Each row is a point. Examples show where two turns around zero, p and q, send a point. Write where each new point lands after one turn and then the other. Backwards means that the second turn is done in reverse. Each puzzle has new turns, and all numbers are rounded.
In the rows, 128 means zero.

Turn p:
[154 104] -> [ 94 118]
[107 160] -> [166 130]
[125  94] -> [100 148]
[126 154] -> [151 117]
Turn q:
[109 146] -> [127 102]
[145 152] -> [ 99 124]
[129  85] -> [159 158]
Where do these land?
p, then q backwards: [140 134] -> [119 138]
p, then q: [143 131] -> [142 134]
p, then q: [149 131] -> [148 135]
q, then p: [ 63 133] -> [ 63 120]
p, then q: [145 111] -> [148 115]

Turn p:
[117 118 108 176] -> [155 122 105 169]
[136 159 115 131] -> [135 104 111 110]
[162 139 164 115] -> [114 103 168 111]
[111  92 101 128] -> [116 159 106 155]
[114 132 152  90] -> [121 152 150  95]
Turn q:
[145 138 103 130] -> [130 130 123 159]
[135 115 106 114] -> [138 108 115 142]
[ 95 146 140 127] -> [116 151 111 103]
[145 145 109 146] -> [118 139 133 160]
[131  80 108 139] -> [114  77 132 135]
[117 144 202 113] -> [151 164 154  68]
Where do these land?
q, then p backwards: [147 136 108 147] -> [138  98 129 142]
q, then p backwards: [ 95 133 136 131] -> [125 136 112  99]
p, then q: [120  92 144 157] -> [103 149 165 133]
q, then p: [104 144 111  73] -> [ 92 103  81 127]
q, then p: [174 136 141 132] -> [141  99 164 135]

Turn p:
[119 115 157 112 138 140 105 135] -> [142 147 109 147 122 107 125 108]
[ 87 129 177 118 154 117 146  89] -> [167 120 107  87 105 109 141  83]
[131 120 113 142 146 120 102 125] -> [122 112 116 154 120 148 128 122]
[125 153  88 118 134 164 163 130] -> [136 129 181 120 166 144 145 126]
[128 150 125 179  89 143  93 141] -> [ 71 165 112 132 123 158 145 135]
[140  99 121 113  65 151 119  83] -> [148 180 150 118  86 154 100 159]
[132 111 136 137 163 140 143 144] -> [137 110 133 148 129 105 158 124]
[135 121 113  98 121  66 154 164] -> [110  82 135 115 144  92  78 148]
[155 153 122 137 142 112 129 141] -> [118 107 111 130 157 134 135 146]
Turn q:
[122 103  93  98 190 140 157 154] -> [156 118 117 186 127 155  88  88]
[ 92 134 128 167 134 129 127  78] -> [ 85  86 161 107 132 144 135 126]
[147 122 165 141 111 107 115 129] -> [140 132 114  85 129 115 149 130]
[148 123 120 101 164 156 108 137] -> [142 160 117 147 131 171 117 117]
[164 166 141 171  97 139 119 111] -> [128 151 173  80 118 120 138 161]
[128  96  91 107 142 136 111 167] -> [159 125  98 175 130 151 122 143]
[104 118 157 150  96 112 140 155] -> [130 103 111 115  96  91 153 133]
[131 187 128 129 117  96 120  92] -> [104 146 174 113 167 104 153 123]
[139 109 129 111  97 113 147 118] -> [124 126 106 117 142  97 106 140]
[105 122 127 104 133 152 135 138] -> [110 133 111 156 111 134 120 119]
Where do these land?
p, then q: [107 111 140  86 140 120 100 143] -> [130 118 147 102 168 147 149 147]
q, then p: [112 165 149 160 110  96 141 154] -> [135 106 119  82 110  95 111 157]
q, then p: [100 150 146 164 122 147 126 148] -> [117 152 143  91 109 101 121 144]
p, then q: [133 127 157 142 112 140 140 105] -> [129 153 133 144 130  96 116 132]
q, then p backwards: [115 124 113 104 103 132 123 150] -> [155 112 144 134 131 131 109 149]
q, then p backwards: [107  95 127 114 139 122 139 145] -> [128 120 137 128 158 105 101 127]
p, then q: [168 126  83 109 166 133 141  39] -> [170 181 100  95  84 163  72 157]
p, then q: [118 107 133 155 118 122 106 115] -> [106 123 133 133 118 111 127 162]
q, then p: [192 147 103 119 142 140 137 154] -> [126 145  76 136 170 144 144 158]
